Each row is a point. The last column is the point's height on a tilted bowl or saddle (a function of degree 2), plus a little noise. Count its main directions that bend up, bend down and stay straight.

Points (11 x 3):
[[  4 -25  21]
 [ 34 -47  77]
 [ 66  52  40]
 [ 51  36  17]
 [-30 -10  -2]
 [-13   6  -4]
 [  3 -42  52]
 [ 28   4   1]
 [ -5  36  20]
 [ 40 -14  16]
 [ 51 -20  27]]
Directions: 1 up, 0 down, 1 straight

Points (16 x 4):
[[ 23  -6 -36 -16]
 [-19  11  30 -14]
 [ 41  -4 -42 -29]
 [ -1   8  44 -14]
 [ 20 -35 -10 -19]
 [  3 -22  47 -17]
 [-37 -37  -9 -24]
 [-26 -32 -28 -18]
 [ 47  44  50 -44]
 [ 12  20  29 -13]
 [ 22 -38   3 -20]
 [ 21 -15  34 -14]
 [ 46 -65  16 -54]
 [-38  76 -26 -59]
 [-44  87   4 -78]
 [-14  10   2  -7]]
Directions: 0 up, 3 down, 0 straight

Points (18 x 4):
[[ 16  56  53  52]
 [ 30  15  16  24]
 [-35  22  18  24]
 [-62   9  10  39]
 [  7 -18 -18  13]
 [ 10  42 -16  -8]
 [ -6  76  13 -27]
 [ -7  -9 -36  27]
 [ 11  47  -1  -6]
 [ -1 -12 -35  26]
 [-46  28  59  66]
 [ 33 -13 -21  20]
 [ 18  45  -6  -6]
 [ 61   6 -15  33]
 [-30  32 -13   9]
 [ 18 -85  16 -81]
 [ 42  46 -61  -2]
 [-37  26   1  17]]
Directions: 2 up, 1 down, 0 straight

Points (17 x 4):
[[  1  13  39  14]
 [ 59   6  16  81]
 [ 15 -18  -1   7]
 [ 25 -13   8  11]
 [ 31  33  31  38]
 [-24  -6  -5  21]
 [ 23   4   2   3]
 [ 40  -6  14  30]
 [ 13  22  37  18]
 [ -8  -8  54  17]
 [-24  57 -24  26]
 [ 27 -44  32  26]
 [-22  -6  28  26]
 [-22  12  -6  14]
 [  7 -27  25   3]
 [ 15 -14   0   4]
 [ 14  95  -7  82]]
Directions: 2 up, 0 down, 1 straight

Points (21 x 5):
[[ 30   6   8   9  15]
 [ -3 -54  17   4  25]
 [ 72  37 -62  31  69]
 [ 49 -23  -6 -36  33]
 [  0   9   1  -6  10]
 [-36 -28 -20 -47  42]
 [-12  13   2  27  14]
 [ 14 -25   1  22  15]
 [-29   1 -15   1  16]
 [-49 -25  12  23  28]
 [ -8  -7 -29   2  16]
 [ 60  36  16 -23  42]
 [ -4  21  57  -5  33]
 [-95  28  13  29  62]
 [ 21  28 -28   2  19]
 [  9  47 -44  19  33]
 [-59  -7 -32  32  42]
 [ -3   8  13 -32  17]
 [  6   2 -26 -23  17]
 [ -9 -12  -6  57  28]
 [-49 -24  29 -50  48]]
Directions: 4 up, 0 down, 0 straight

Points (22 x 5):
[[-25 -17  17  -8  14]
 [-23 -34   1  39  19]
 [-70 -27  35  71 -34]
 [ 15  36  16  -2   9]
 [-41 -21  -8  41   3]
 [-14 -12   3  12  13]
 [-64 -16  10  -4  25]
 [-31 -10 -10 -25  13]
 [-12  22 -25 -44   7]
 [-13 -11  23  25   6]
 [ 12 -54 -25  21  62]
 [ 73 -49  18  -9  77]
 [ 55   0 -10 -24   7]
 [  2 -48  29 -50 -11]
 [  2  30 -78  17 -57]
 [-44 -18  37  34  -4]
 [ 60  -1  35   8  10]
 [-49  53   5  -3  67]
 [ -7 -13 -37 -15   0]
 [-10  -4  77 -16 -31]
 [-36 -34  43   2   5]
 [ 15  39 -79 -50 -59]]
Directions: 1 up, 2 down, 1 straight

Points (41 x 7):
[[ 35  -3   6  46 -26 -33  13]
 [ 36  19   1  11  20  42  14]
 [ -9  -6 -13  29 -45  61  29]
 [-27 -43  75  48 -20  19  37]
 [ 33  41 -36 -18  -6   9  46]
 [ 16 -24 -19  64 -17 -32  28]
 [ 48  40 -27 -46 -23  32  62]
 [ 24  25  -8 -95 -40 -16  64]
 [-40   4  24  -9 -38  54  26]
 [-30   4  12 -18   1  12  17]
 [ 33  65   2  26 -27  20  61]
 [ 13  19   1 -16  33 -43  17]
 [ -2  29  16 -36  79 -30  26]
 [  9  39  57  22   1  23   9]
 [-13  14   1 -35  16  65   2]
 [ 38   2  10  21  25   8  13]
 [ 30  43  15 -25  33  18  21]
 [ 22  -3  25 -88  -3 -24  45]
 [ 29 -15 -11  36  31 -17  24]
 [ 45 -14  44 -24   9  41 -10]
 [ 27   3  37   9 -25   1   3]
 [ 67  55 -14 -33 -10  60  67]
 [ 31  -7 -61 -65  14 -11  23]
 [-68  46 -27  -5 -14   6  55]
 [ 40 -62 -37   1   5  23  26]
 [  9  -9  -5 -93 -25 -17  38]
 [ 36 -10  18 -22   7 -74   7]
 [-20  23 -67  -3 -13 -42  -6]
 [-24  -6 -16 -48 -27  27  11]
 [ -7  13  -3  28  -5   0  22]
 [ 24 -20  19 -13 -18   7   5]
 [  0  38 -51 -31  27 -16  23]
 [ 36  32   5 -20 -48  -6  29]
 [ 20   4  17 -69 -39 -31  27]
 [ 34  -8 -26  25 -15 -14  20]
 [-16  15  -4 -33  19 -19  19]
 [-12   4 -16  35 -46  24  33]
 [ 77  33 -66  51   7  -4  89]
 [-44 -19 -56 -10  45 -57 -29]
 [ -3  21  57   5  33 -28  17]
 [ 24  22  -1  -9  37  10  13]]
Directions: 3 up, 2 down, 1 straight

Points (39 x 7):
[[ 18  20   8   5  -8 -48  20]
 [ 18  19  25  31  -4 -11  10]
 [ 12 -17 -34  22  25 -36  52]
 [-12  -3  38 -14 -38  41  -3]
 [-16 -13  18  -2  43 -41  48]
 [-21 -48 -24  16 -16  37   6]
 [ 31   9  29  13 -77  51  28]
 [-26  16  -3  27  31 -10  25]
 [-16  27  44 -29  16  -9  35]
 [-15  -1  26   1  10 -12  11]
 [ -5 -44  17  80  -2  20  24]
 [-12 -34  35   9  14 -18  21]
 [ 43 -26 -22  23 -41  -7  44]
 [-20  37  26  -7 -49   3  17]
 [ 58 -18 -16 -12   7 -17  46]
 [-17  12 -21  -1  -8  44  19]
 [ 46 -29   7   2  46  23  51]
 [ 31  26  -2  26  11 -25   5]
 [ 25 -39 -11  11   9   7  30]
 [ -6  23 -10  23  12 -14  12]
 [ 31   3  -5  -8 -12   0  17]
 [  8   5  -7  -5  24  20  12]
 [ 18  -8 -19  18   8  10  10]
 [ -1  38  53  17  17  17  31]
 [-40 -21  21  14  24   2  22]
 [-15 -53 -60 -32  -7  -4  95]
 [-12  -7   7 -50  -9   8  36]
 [ -2   9 -22 -41  19 -18  43]
 [ 22 -27  28 -26 -47  43  17]
 [ -5 -10 -13  28   4   6  13]
 [ -2 -21 -15  -7 -95  37  20]
 [ 23   0  -7   5  11  59   1]
 [ 38  13 -18  31 -14   5   9]
 [ 63  -1  38 -29 -31 -47  80]
 [ -8  -2  31 -22 -26 -32   3]
 [ 41 -15  -6  10 -39   3  27]
 [ 36  49   8 -34 -17   4  31]
 [-16  58   6  16  -4   7  18]
 [ -3  21  26 -17  12 -24  17]]
Directions: 4 up, 1 down, 1 straight
